Each wall is flat, endless, passes through zero and stands at right angles to its row. A trip goes straight from one point to another. List the walls that it crosses, first one first.
(in the rows, 128 means zero)

Walls:
(1): [152 175]
(2): [ 81 166]
(3): [ 95 126]
(4): [142 126]
(5): [118 127]
(6): [126 117]
Trips:
[117 162] to [126 123] -> 1, 6, 2
[137 146] to [143 111] -> 2, 6, 1
[177  94] to [166 145] -> 1, 6
[142 113] to [135 167] -> 1, 6, 2

Walls:
(1): [126 102 110  93]
(2): [145 134 128 124]
(3): [ 76  93 140 116]
(4): [104 138 106 147]
(5): [149 151 102 157]
Trips:
[174  93 134 142] to [120 157 150 112] -> 1, 5
[122 109 143 159] to [162 164  79 172] -> 5, 3, 2
[132 135 133 127] to [143 126 124 155] -> 4
[137 134 139 142] to [155 177 133 155] -> 4
[126 159 111 132] to [154 137 118 138] -> 4
[ 89  63 152 122] to [153 161  87 166] -> 4, 5, 1, 3, 2

Walls:
(1): [132 125 112 132 132 167]
(2): [159 139 129 164 143 130]
(3): [107 151  76 164 136  85]
(4): [ 74 151 113 123 135 146]
(5): [139  92 126 138 117 120]
Trips:
[ 94 110 114 101 144 159] to [127 137 104 135 137 135] -> 3, 2
[162 167 179  95 156 116] to [139 133 131 158 107 166] -> 1, 5
[128  89 181 145 118 159] to [117 144  97 151 144  88] -> 1, 3, 4, 5
[167 131 123  78  98  84] to [135 134 112 111  84 116] -> 3

Walls:
(1): [112 110 104 157 128 106 143 143 135]
(2): [110 114 144 101  56 173 107 145 127]
(3): [132 108 136 104 115 121 133 115 131]
(4): [140 141 177 107  92  92 107 111 150]
(5): [100  94 149 133 137 159  98 145 125]
Trips:
[156 135 137 115 175 118 180 126 143] to [158 128 142  57 104 139 152  97 129] -> 4, 2
[115 120 127  72 140 160 176  83 113] to [126 148 108 124 133 141  88 105 152] -> 4, 3, 5
[161 162 161 124 192 120  77 159 102] to [157 157 151 155 108 122 158  96 119] -> 5

Walls:
(1): [101 114  59 122 129 168 106 115 112 138 104 101]
(2): [103 153 109 100 159 178 122  87 116  94 114 146]
(3): [145 137 174 132 150  92 120  86 103 136 124  76]
(4): [178  98 142 181 141 114 160 138 178 152 121 111]
(5): [133 128 165 152  99 101 119 136 123 157 116 136]
(6): [141 106  78 105 153 183 156 118 186 139 144 105]
(7): [120  90 136 116  97 145 120 110 134  98 102 168]
Trips:
[127  61 118 154 120 179 173 143 197 115 117 155] to [172 135 109 104  96 136 111  90 124  90 133 173] -> 2, 1, 4, 6
[120 151  93 120 164 125 146 130  97 149 163 133] to [114 121 114 119 103 172 116 115 152 114 214 126] -> 7
[136 123 158 126 119  94 143 108 123 105  91  98] to [117 131 146 105 144 111 121 143 100  99 148 133] -> 4, 2, 5, 7

Walls:
(1): [163 122 135 108  76 118 158 160 150 147 158 104  95 106 144 117 160  93]
(2): [121 108 113  95  98 129 187 147  91 111 116 122 118 165 152 118 113 113]
(3): [149 142 128 140 113 116 128 138 132  81 128 105 158 110  34 119 111 151]
(4): [161 135  97 142 117 170 134 114  86 129 102 103 109 132 125 131 116 154]
(5): [160 174 106  84 159 153 114  84 108 108 124 121 137 135 182 126 111 153]
(6): [107 133 105 128 122  99 124 153 177 145 150 138 114  90 110 161 122 157]
Trips:
[117 147 105 160 129 145  97 152 119 135 141 176 151 119 154 115  63 138] to [146 105 131  50 127 137 138 161 130 163 130 130 128  73 129 205 136  89] -> 4, 1, 2, 5
[145 130 122 120 137  94 139 151 154 131 133  94  91 119 174 128 112 150] to [144 123 102 143  85 120 109 180 150 123  85  87 102 163  95 126  97 130] -> 4, 5, 3
[134  79 171  82 134 134 101 163 123 153 159 124 131 116 121 153  78 137] to [104 126 151 158 128 164 139 121 111 150 101 129 148 136 102 147 137 177] -> 3, 1, 4, 6
[167 172 135  88  93 145 130 166 148 173 143 109 128 117 121 130  97 158] to [116 137  89 157 107 119 154 113 131 101 114 156  99 151 129 133 103 149] -> 2, 1

Walls:
(1): [176 183  83 115 165 134 122 171 145  50 120 102 133 135 106 126 102  88
 118 121 109  96  77  99]
(2): [126 119  86 146  93 117 151 100  75 127 130 114 153 119 153 141 103 135
 185 122 115 125 123 161]
(3): [126 106 179  67 115 140 111 121 122 122 148 117 177  85 162 125  65 198
  74 140 125 168 158 105]
(4): [115 137 130 109 105 171 100 148  97 117 125  89 119  82 163  92 103  93
  80 158 126 129  77 166]
(5): [116  98  74 145  91 153 136 123 146 158 136 162 108 111  71  92 126 122
 169 120 133 146 116 154]
(6): [134 132 157 140 106 130 159 136 159  96 119 115 169 118 113 117 129 188
 144 118 132 105 140 126]
Trips:
[129  87 125 182 121 168 133  96 133  92 122 132 103 151 147 135 124 108
 130 128 153 120  97 112] to [111 121 138 106 183  88 151  97 110 115 108 153 167 151 131 155 106 162
 143 159 113 122  88  90] -> 4, 5, 6, 3
[ 84 113 125 133 143 140 155  98  96 163 178 126  73  94  85 116 141 167
 129 136 141 169 128 134] to [146  99  83 147 129 110 169 136 125 136 106 118 149 149 121 163 147 105
 139 101 107 136 106 142] -> 3, 1
[124 149 142  88 162 124 100  81 118 116 147 113  95 121 117  96 169 138
 124 123 170 118 123 131] to [100 112  64 120 130 144 147 154 150  96 188 130 118 145  89 115 100 164
 102 112 116 166 125 161] -> 1, 3, 5, 6, 2
[ 89  56 123 102 171 100 103 127 162 147 137  71 123 114 133 149 146 121
 134 124 125 137 110 136] to [111  97 142 142 171 132 123 159 143 107 145  81 134 146  95 120  90 144
 122 149 111 135 158 156] -> 6, 1

Walls:
(1): [122 129  78 106 163 115 132 144 166  96 136 125 132  95 127 112 150 143
 117 152  79 113 131 136 132 134 173 120 101 116 134  72 123 126 140 163
 112  82 143 158  97 157  82 132 152 120 128 123]
(2): [114  95 138 158 115  90 127 118 158 107 113 144 131 115 189  77 112  92
  98 125 135 119 108 124  96 101  80 109 152  65 138 129 129 136 110 121
  84 181 109 124 132 149 183 114 143 130 144 152]
(3): [146 183 143  90 155  99 112 113 160 126 126 146 102 130 115  96 123 101
 123 127 103 152  95 133  90  95 174 132 145 161  86 169 137 112  93  90
 119 103 153 113 200 116 116 115 128 134 118 143]
(4): [111 156 116 175 123 185 113 141 114 121 133  79 156 115 106 103  86 101
 131 128 114 118 121 186 152 105 122 157 131  81 148 175 138  67 127 160
 100 144 154 177 144 108 115 131  97  93  92 135]
(5): [164 132 116 131  89 111 145 144 177  71 141 104 145  65 110 144 130 116
 125 116 147 124 106 119 143 139 111 139 141 110 123 161 120 139 104 126
 113 163  85 167 122 145 144 128 148 143 151 136]
(6): [ 91 164 144 109 108 116 101 148 116 102 132 138 149 150 145 148 122 147
  91 113 136 120 143 104 148 117 194  97 142 128 143 101 167 114 146 121
 114 108  90 101 100 131 131 117 118 145 104 156]
(7): [143 106 135 133 103 132 139 129 101 151 161 135 103 138 144 114 106 157
 162 145 102 129 142 119 150 182  84  93 115 105 130 106  94 118 140 166
  96  88 148 125  77 168 120  96 152 113 113 114]
(8): [139 100 105 173 121 145 115 100  95 166 145 109 143 131  89 132 160 157
 132 103 144 144 172  67 109 179 168 121 123  96  97 147 109 148 135 123
 147 158  97 125 160 122 164 134 198 111 127 176]
(9): [118 135 116 185 165 121 107 108  84 147 112 122 105 109 113 113 152 159
 120 114 128  95 174 144 111 188 126 137 160 137 137 131 110 112  76 136
 135 101 123 123 114 105 114  73 125 101 161 166]
(10): [ 73 151 115 118 132 128 149 171 154 123 117 113 174 127  84 145 133 132
 107 122  85 130 124 132 119 143 135 106  76 150 107 158  91 116 114 120
 140 124 108 193  96 120 102 137 120 161 162 130]
(11): [117 126 143  99 112  63 143 169 168 134 159  89 131 127 133 108  87 163
 135 168 148 152 139 122 105 161 127 132 129 160 108 163 144 101 168 112
  94 127 149 195  80 144 129 105 161 122  91  88]
Trips:
[127  94 140 116 153 105  78 142 132 176 170 142  88 118 116 127 168 133
 154 146  98 122 135 147  92 110 119 194 141 138 124 138  93  96 134 135
 122 102 124 111 114 119 142  77 148 129 138 157] to [107 146 134 114 133 112 149  77 106 164  64 108 124  84 123 155 156  96
 163 123 111  80 137 129  96 140 133 161 108 120  51 153 130 140 140  97
 132 188 122 126 127 167 139 168 148  98 160 132] -> 1, 2, 7, 11, 10, 5
[106  60  76 140 100  97 146 109 127 104 114 126 120 130 139  99 148 112
  93 182 123 106 108 119 121  99 100 102 117 105 163 109 137 156 169 165
 137 100 134 141 122 128 106 154  83 149 129 124] to [107 165 123 122 172 137  95 112 131 152 100 110 119 120 122 132 103 144
 143 143 138 131  84 152 115 127 112 132 165 163 175 125 141 190 119 156
 165 167  92  94 138 155 146  91 156  96  91 175] -> 7, 9, 1, 6, 8, 3
[ 96 132 129  68 118 126 112 147 137 133 104 109 133 123 153 159 136 128
 129 117 126 150 102 101  82 190 138 144 102 130 119 123 141 121 118 113
 145  86 107 129 154 109 144 133 133 138 160 121] to [145 137 129 123 159 155  91 171 121 132 144 144 107 127 124 115  85 161
 105 107 160 149 111 137 151 107 136 118 118  65 152  62 148 113 111 168
 182 164 126 104 150 185 166 114 141 115  84 101] -> 5, 11, 10, 3, 2, 7, 4
[ 89 144 111 109 170 110 166 137 171 148 145 127 159  86 141 109 116  64
 132 153  51  95 147 127  83 124 146 132 110 140 137 138 130 105 126 169
 152  93 130 153 135  90 144 118  98 105 108 128] to [127 119 152 180 157 114 150 129 140  78 163 134 108 148  80 111 113 129
 147 152 112 153 118 104 153 136  73 110 127  92 137 166  94  97 120  82
 108 140  69 136  91 131 137 125 148 135 107 136] -> 2, 5, 7, 3, 8, 1
[144  80 137 163 106 119 117 112 108 107 111  99 121 134 108 116 119 103
 157 150 108 159 137 184 133 112 156 130 143 124 143 153 120 114 162 102
 173 103  85 125 139  73  89 167 146  97  90 161] to [118 107 156 138 112 166 119 118 142 118 146 154  79 146 162 116 171  94
 111 173 157 166 127 155 101 109 158 118 146 112 131 121 157 158 104 100
  97 121 153 170 123  89 142 150 179 136 124 112] -> 9, 2, 11, 4, 8
[138  82 162  94 118  95 120  95 156 180 127 133 143 140 127 120 132  99
 143 137 121 148  84  63 109 168  90  95 156 133 145 141  90 107  91 164
 149 130 174 121 111  78 106 141 200 130 174 156] to [126 130 112 135 157 148 162 125 177 161 177 116 125 128 104 122 113 114
 155 126 149 147 105 119 129 100 140 145 135 118 166 108 135 125 141 134
 116 120 140 112 168 165 172 122 158 138 153 156] -> 10, 9, 11, 1, 7, 4

Walls:
(1): [153 162 126 135 103 166 151 158  94 123 131 137 104 102 172 128 150  87
 101 142  95 125 170 111 110  91 118 143 110 101 106 105 124 174 156 101
  91 112 144 127 142  82 166 133  71 145 108 194]
(2): [ 71 136  82 121 107 119 139  89 210  93  82 147  94 171 109 136 143 130
 150  90 129 153 120 126 123  91  99 121 162  97 135 127 158 138 124 131
 182 104  83 188 133 150 127 133 121 139  93 108]
(3): [107 162 127 127  91 134 142 203 102 150  92 141 109 123  84 160 163 165
 116 121 150 112 126 138 103 134 141 109  96 115 118 120 107  71 137 120
 131 149 149 178 115 158 140 114 105 103 151 141]
(4): [148 135 162 124 191 123 118 157 156 138 152  90  91 118 133 132 173  88
 126 181 137 102 123 103 127  86 101 119 130 141  96 100 115 135 146 153
 174 166 142 108 144 116  85 126 124 106 133 163]
(5): [149 114  89 130 120 130 107 138  83 154 140 154 111 125 134 126  99 122
 105 171 136 130 161 152 129 168 140 143  64 120 150 109 150  70 146 145
 161 141 141 164 149 113  95 186  91  78 163 145]
(6): [ 94 140 157 149 153 145 121 115 152 105 132 127 114 123 189 130 121 133
 155 112 151  99 128 115 143 137  64 122 142 105 147 120 141 104 112 152
 102 146  95  84 119 150 148 165 159 196 102 110]
(7): [125 105 109 130 141 121 177 136 169 156 139 123 100 147 130 122 130 145
 127  86 160 121 124 105 180 147 149 184 136  76 132 100 159 139 127  81
 144 160  91 138 115 135 101 153 164 145 142 114]
(8): [110 171 115 134 146 132 132 147 132 126 134 124 134 152 130 152 166 145
 138 129 155 149 113 148  80  75 165  95 117 193 119 100 124  89 115 151
  84 154  92 143 170  67 119 109  63 103  94 114]
(9): [151 143 162 119 121 116 146 173 118 139 138 119 120 114 122  67 137 146
  74 104 120 142 113  79 120 159 163 162 153 106 160 132 101 126 114 100
 137 128 151 152 125 117 156 108  92  81 109 136]
Trips:
[ 88 107 107 111 140  89 151 138 161  82 133 134 117  93 123  90 155 128
 132 121 165 108  86 169 145 103 151 129 119 143 121 112 130 135 150 128
 111 107 167 105 143 123 106 139 143 172 109 109] to [135 162 113 141 141 172 106 135 117 154  97  87 165 117 107 143  92 143
 101 116 123  71  92 119 116 180  93 152 126 137 104 124 105 124 120  95
 142 110 139 118 125 103 137 167 102 136 149 128] -> 2, 8, 3, 4, 9, 5, 1, 7
[ 82 140  98 160 160 141 107 163 154 128 113 161 134 124 156 118 122 127
  76 118 112 133 118 150 136 173 120 124 121 134 101 166  97 132 150 144
 102 161 132 183 108 146 150 156 157 164 126 157] to [133  75 116 132  93 136 165 177 179 109  90  93 109 115 124 109  87 159
 136 116 121  72 111 127 127 103 162 111 153  92 114 162 158 131 150 159
 102 155 143 106 153 147 101 138 123  91 146 130] -> 1, 9, 5, 4, 6
